Every row gives one point. The last column is the point's height on a tilted bowl or saddle (a function of degree 2), plus a little noise. Count its main directions that bend up, bend down and stay straight.

Points, 10 rows:
[[ 18.5   8.7  10.4]
 [ -1.9 -12.5  -1.4]
 [-20.1  -0.3   4.0]
 [  5.4 -15.0   2.1]
 [ 26.5 -10.4  20.2]
 [  8.1  -3.1  -1.0]
 [ -5.7  37.8  39.6]
 [ -4.8  21.4  11.1]
 [-12.2  -6.0  -1.4]
 [ 22.6  -6.8  13.1]]
Directions: 2 up, 0 down, 0 straight

Points:
[[ 43.1  38.3  -2.0  57.1]
 [  6.1 -10.3 -21.6  -3.8]
 [ 12.7  21.6  -4.3   2.2]
 [ -4.7  10.8  -8.3 -11.2]
 [-28.6  -5.8  -1.8   1.0]
 [ -1.7 -12.7 -18.6  -5.5]
 [  5.8 -17.6   0.0   2.5]
 [  5.7   6.3 -19.6 -10.6]
 [ 12.5  16.0 -19.6  -3.8]
 [  8.3  -0.5 -24.0  -7.8]
 [  6.7  23.6   4.2   2.5]
 [  8.9 -13.3   5.9   0.5]
 [  7.0  -2.5 -12.0  -7.6]
 [ 14.1  -3.4 -30.2  -1.2]
 [-17.3 -15.8  -4.7   0.0]
 [-13.9   0.2 -11.4 -12.1]]
Directions: 2 up, 0 down, 1 straight

Points (24 x 5):
[[-13.0 -23.7  -8.4  -2.0  -6.0]
 [-11.3   8.8  -3.4 -23.9   4.1]
 [ 17.3 -29.2   3.1  -1.7 -13.0]
 [-11.7   1.4 -33.8  11.6  14.6]
 [ -6.7   9.9  -5.0 -21.2   3.4]
 [ -1.2 -21.9  33.8 -11.9  -3.3]
 [-11.3 -28.6  27.9 -34.6 -17.3]
 [-19.3   1.1 -18.0 -28.6  30.5]
 [ -8.8 -10.1 -30.3 -28.0  53.3]
 [ -4.8  -2.5 -17.8   1.0   6.8]
 [ 14.1  -1.3  21.9  23.3  24.6]
 [-10.3 -18.1 -12.1 -16.7   9.9]
 [ 30.3 -17.9  24.2   9.4  -1.4]
 [  6.7  -4.2  -9.3  -2.1  -1.0]
 [ -7.9  21.2   2.0 -18.3  -1.6]
 [-10.6   4.4   8.5  15.5  -4.1]
 [ 12.7  -0.9  -3.3 -25.4 -16.2]
 [-11.5   4.6  17.3 -15.8  -6.8]
 [ -2.5  12.9  17.8   7.4   6.9]
 [ -4.4  17.6  14.5   3.9   3.3]
 [-12.5   2.4   2.8   5.8  -7.3]
 [ 13.8  21.1  10.5   6.4   0.8]
 [ -3.7 -10.1   3.6  -9.9  -5.7]
 [ -1.6 -22.7  -3.6  -6.3  -3.6]]
Directions: 1 up, 1 down, 2 straight

Points:
[[ 11.8   3.5   3.5 -20.4 -11.7 -19.4 -11.5]
 [-15.7  15.4  21.6   6.5  -7.4 -11.3   6.8]
 [ -1.9  -4.8  28.1  -0.6   2.6 -28.3  -2.9]
 [ 13.7  22.1  -2.0 -14.8   5.7 -15.1 -14.8]
 [  1.6   3.0 -17.9 -12.1  -3.4   0.9 -11.1]
 [ 25.0   7.4 -38.9 -11.8   3.9  27.8 -23.3]
 [-10.4  -0.7  -2.8  17.7 -11.9   4.7  -7.6]
 [-30.8 -12.3  -1.9   0.9   5.2  22.5 -11.3]
 [-12.6  -2.1  20.2   4.0 -20.1 -18.0   6.4]
 [ 16.4   9.6  10.5 -18.7  31.1 -26.8 -35.1]
 [ 12.6  19.7  -7.2 -25.1 -16.3   9.2 -26.5]
 [ 29.3  -9.4 -16.6  20.7  -0.9   3.7 -20.9]
 [ 15.2  25.5  -6.8  -2.4   3.1  -5.7  -8.4]
 [  7.2  -6.5   0.1  12.9  14.1  15.6  -5.1]
 [ 24.9  -1.1 -24.5   2.7  -4.0  -9.6 -20.7]
 [-30.6  -6.2 -18.9   4.6  -3.4  14.5 -12.2]
 [ -1.5  -1.0 -27.6   0.0  30.8  15.2  10.3]
 [ 18.9   3.9  -8.1   4.0 -21.5 -10.2 -12.0]
 [-18.5   2.9 -25.0 -13.2  12.0   6.3  -4.5]
 [  2.2   7.9   9.9  -1.0 -42.7  18.5 -19.5]
 [ -0.8   8.1  25.7  10.7 -28.2  -0.3   5.6]
 [-11.2  15.5  12.6  22.0   9.5  12.3  -8.1]
 [  2.8 -11.1   4.4 -26.3  17.0 -21.7 -16.7]
 [ -2.4  27.5  -6.1   9.7 -28.5  15.2  -5.4]
 [  2.0   3.5  -1.9  36.9  -2.1 -16.9 -17.0]
 [ 25.2  10.3 -15.1   8.5   6.9  22.0 -17.8]
 [ -5.7 -32.7   8.0 -23.0  -3.0   1.7   4.0]
 [ 10.8  10.9  -0.2 -14.0  -5.3  28.0 -23.9]
 [ -1.6  -7.4   9.7   7.6   7.4   3.7  -3.2]
 [  1.9  18.8  -6.7  18.2 -27.3  -4.2   0.3]
 [-31.0  -2.3 -27.3  16.1  10.0  23.8  -3.2]
 [  0.0   7.7  -7.9  15.8 -18.1  20.6 -16.3]
 [ 13.6 -23.3  -4.9 -17.0 -11.9  25.3 -10.3]
 [  5.4 -15.7  -6.9  29.0 -16.1 -25.1 -22.3]
 [-17.3  -2.2  -3.3  10.1   3.4  10.6  -4.7]
 [ 13.0   9.4  -8.2   1.9 -18.5  14.1 -16.4]
 [  0.0  -1.9  13.9  -8.3  -6.4   2.2  -3.4]
 [  6.3  13.4 -24.8   8.3  13.3  10.3  -1.5]
 [ -7.0 -21.0  -2.8  -4.2 -13.1  31.2 -16.0]
 [  0.8  -1.1  -8.0   3.0   6.8  -9.7  -5.3]
 [ 40.0   3.3 -19.4 -31.9  -0.8   9.7 -42.2]]
Directions: 2 up, 4 down, 0 straight

Points:
[[  4.5  -8.8  -4.5  12.3 -23.5  30.7 -13.9   2.6 -13.1]
 [  6.2  17.3 -17.9  20.1 -12.5  15.3  -6.8  -2.1  -8.9]
 [ 14.1  -3.8  17.5 -17.9 -16.4  -2.4   4.5   3.3  -4.7]
 [ -5.1  13.9  -0.3   1.6 -35.5  -5.5   4.7  25.4 -16.1]
 [ -4.4   5.1  20.7  -7.3  -7.9  -2.6 -22.7 -36.1 -15.1]
 [ -1.7  42.3 -10.4 -23.4  -1.3   4.4  16.5  25.1 -27.2]
 [-15.0  29.1 -20.6   6.9  26.7   1.5   2.5   3.9 -18.9]
 [-10.1  19.0  -3.5  -5.7  -2.2  18.5  -0.8   6.5  -9.7]
 [ -0.9 -21.3  32.1   2.4  22.1  11.9  17.4   1.7 -15.1]
 [-21.6   0.7  26.8 -20.2 -11.1  -3.1  20.7  -8.2 -15.2]
 [ -4.4  15.0  11.2   9.9  18.5  17.5 -13.3  10.6 -10.1]
 [-11.9   5.7   0.1  18.1 -15.7 -10.9 -14.4   4.8  -6.0]
 [  2.6  -5.6  -3.7 -20.8 -36.3  12.1   9.1  -7.8 -14.9]
 [  2.0  -2.9 -18.5  11.0  -2.3  -5.8  10.8 -29.7 -13.9]
 [ 10.8  18.0  -0.6  -7.9  -0.1  -2.8  22.8 -17.3  -8.2]
 [-33.3 -16.5 -21.1 -22.9   7.9  13.1 -20.4  -4.8 -25.6]
 [ -8.7   4.7   8.6  -9.3   1.2  -9.1  -6.0  17.5  -7.5]
 [ -2.2  41.1  25.3  -5.9   1.1 -31.2  -1.6  -1.8 -20.8]
 [-33.0 -21.9  11.5 -15.2  -8.1   8.5   3.2  -1.9 -16.1]
 [-18.5  -5.7 -16.9  -4.0  -7.2 -21.2   7.1 -37.8 -22.0]
 [-10.2  11.4   2.1  27.5 -14.1   4.4  12.5   1.1  -8.7]
 [  0.6   4.5  11.7 -21.0 -10.1  -8.1 -17.6 -13.0  -6.8]
 [ -8.6  -0.8   2.7 -10.4  30.4  -0.7  22.5  -5.0 -15.3]
 [ 30.5   5.0  -1.2  -0.8   7.7  -1.4  -1.5 -19.3  -6.9]
 [ 11.5 -17.4   8.7 -25.9 -33.3  28.1   6.0 -15.4 -21.3]
 [ 12.7 -10.9  -5.4   8.2   3.2  -1.4  31.2 -11.6 -11.3]
 [  5.8  13.0  16.8   1.4  11.0  16.8 -18.6 -15.5  -9.6]
 [ -6.4  -9.6 -26.6  18.6   9.3   4.2 -24.2  17.1 -15.2]
 [ 19.6   8.9  27.8  -1.8 -10.2  24.6  -6.2 -30.4 -15.8]
 [ -8.2  -5.8   2.0  20.7 -15.4   3.1  -5.7  13.0  -6.4]
 [-12.9  13.5   7.4   2.9  19.6  17.0  11.6  -3.0 -11.9]
 [-14.9  -1.5   5.8  -4.9  -6.5  -3.1 -13.0  15.4  -6.6]
 [ -4.9 -20.9  -6.9  16.8   5.1  -0.8   3.0   4.2  -7.2]
 [  4.2   8.5 -34.3   2.5  18.6  10.4 -15.2  19.3 -18.0]
 [  4.6  -1.4 -25.4 -10.8  26.1 -29.2  -3.2  23.8 -26.4]
 [-17.7   9.6 -16.9 -24.7 -19.4  14.4 -13.8  10.3 -18.9]
 [-13.8 -22.3 -18.2  -2.0  25.2  -4.7  -2.2  -5.5 -15.1]
 [-11.7   2.4   8.9   7.5  14.1  16.8   9.8 -18.8 -10.9]
 [  6.3 -32.1  -3.9 -16.2  21.9  -4.0 -27.3  -4.2 -18.0]
 [ 13.4  13.5  14.0  -3.4  -1.3  -9.9 -28.5   0.6  -9.0]
 [  2.1   7.7  18.9 -19.0  -0.6  12.2  30.2  -4.7 -13.0]
 [ -2.7 -13.8 -12.2 -14.9 -11.8 -25.5  30.5  19.0 -24.8]
 [ 16.4   7.6   7.6 -19.0 -41.0   1.4   7.2 -23.9 -16.7]
 [  4.3   1.1  -3.2  14.5 -15.8  -6.9  16.3  -2.7  -6.1]
 [  1.4  11.0 -30.5  17.4   4.2 -18.3  -2.2 -27.2 -18.7]
 [  4.3  -4.5   8.5  -3.9  28.5  24.3   8.5  12.0 -14.1]
 [-14.9   2.9  11.0  15.7  10.1 -21.0   8.8   0.4  -7.8]
 [ -6.3   4.1 -24.9   9.5  -4.9  -8.2 -40.8  13.2 -18.1]
 [  4.2 -12.0  -7.1 -14.9  -4.3 -24.4 -27.0  29.7 -22.6]
 [  4.1   6.0   8.5  -8.4   2.1  13.5 -24.1  -9.7  -7.5]
 [  3.1   6.4  -7.9 -32.4  -5.1  -7.6 -17.9  -0.1 -11.9]
 [ 15.2  -2.0 -11.6 -29.1 -13.5 -10.5  10.8  30.5 -21.5]
 [  3.9 -26.1   6.9  -5.8   3.5 -25.5  -4.6   7.3 -11.1]
 [-11.9   2.4 -21.2  -2.0  17.1   8.1 -22.9   2.8 -13.7]
 [-25.1   5.4  23.6  10.6   0.4 -18.6   6.7  18.8 -15.3]
 [ 10.9 -17.8  19.0  23.8 -14.5  30.9  13.5   3.3 -16.4]
 [ -8.7 -16.4  -7.3  -3.8  -7.5  -7.1  25.7 -41.4 -25.4]
 [ -1.9   6.1   8.4   9.5 -35.9  -1.8  -4.7  28.5 -15.8]
 [ 17.4  -0.8 -21.1 -27.1  -9.7  -4.5 -31.3  -2.5 -17.8]
 [ -8.7  11.0   2.8  12.9  -2.7  16.3   8.2 -25.8 -12.2]
 [ -4.0   2.6 -22.2  -5.4   1.0  -0.7   9.7  17.4 -11.5]
 [ -3.3   4.0 -32.2   5.8  17.6  -3.4   9.5  -7.7 -14.3]
 [-25.4   4.4  26.1 -29.4  10.7 -22.6   7.4  -7.8 -20.9]
 [  1.7  -1.1 -31.0  18.2   5.9   8.9 -11.2   7.3 -11.5]
 [  9.8   5.0  13.0 -14.1   9.4   9.6  25.0   8.2  -9.6]
 [ 29.5 -13.7   0.3   3.8   3.9   3.5 -22.7  16.0 -11.9]
 [-11.8   9.1 -13.9  -5.6  -1.2  17.6  10.7 -21.6 -16.1]
 [-12.8 -24.5 -20.0  -2.3  -1.1  19.7  14.3  -9.3 -20.2]
 [ -9.2 -18.0   7.4  25.0  13.6   0.8 -11.1  34.3 -18.9]
 [ 18.8  15.9  27.7  17.3 -13.1 -24.4  27.1   6.4 -16.1]
 [-12.7   3.6  -5.2   7.7 -32.4   8.0   2.7   3.9 -11.2]
 [-10.4  -3.4 -27.5 -23.1  15.4   6.4  -9.3 -18.7 -21.1]
 [ 14.5  -5.0   5.7 -23.3  -5.6 -22.2 -11.8   2.8  -9.5]
 [-11.4  -2.3  14.0 -14.4  16.1 -24.1 -20.5  -9.1 -13.3]
 [-26.6  20.7  18.8   0.2  25.9   4.2  -0.3  -8.2 -19.4]
 [  3.5  -4.1   0.8 -12.0  13.2   4.7 -13.9 -24.3  -9.8]
 [-18.5  -3.8  -4.6 -35.7  21.8  -8.2   9.8   1.5 -22.6]]
Directions: 0 up, 8 down, 0 straight
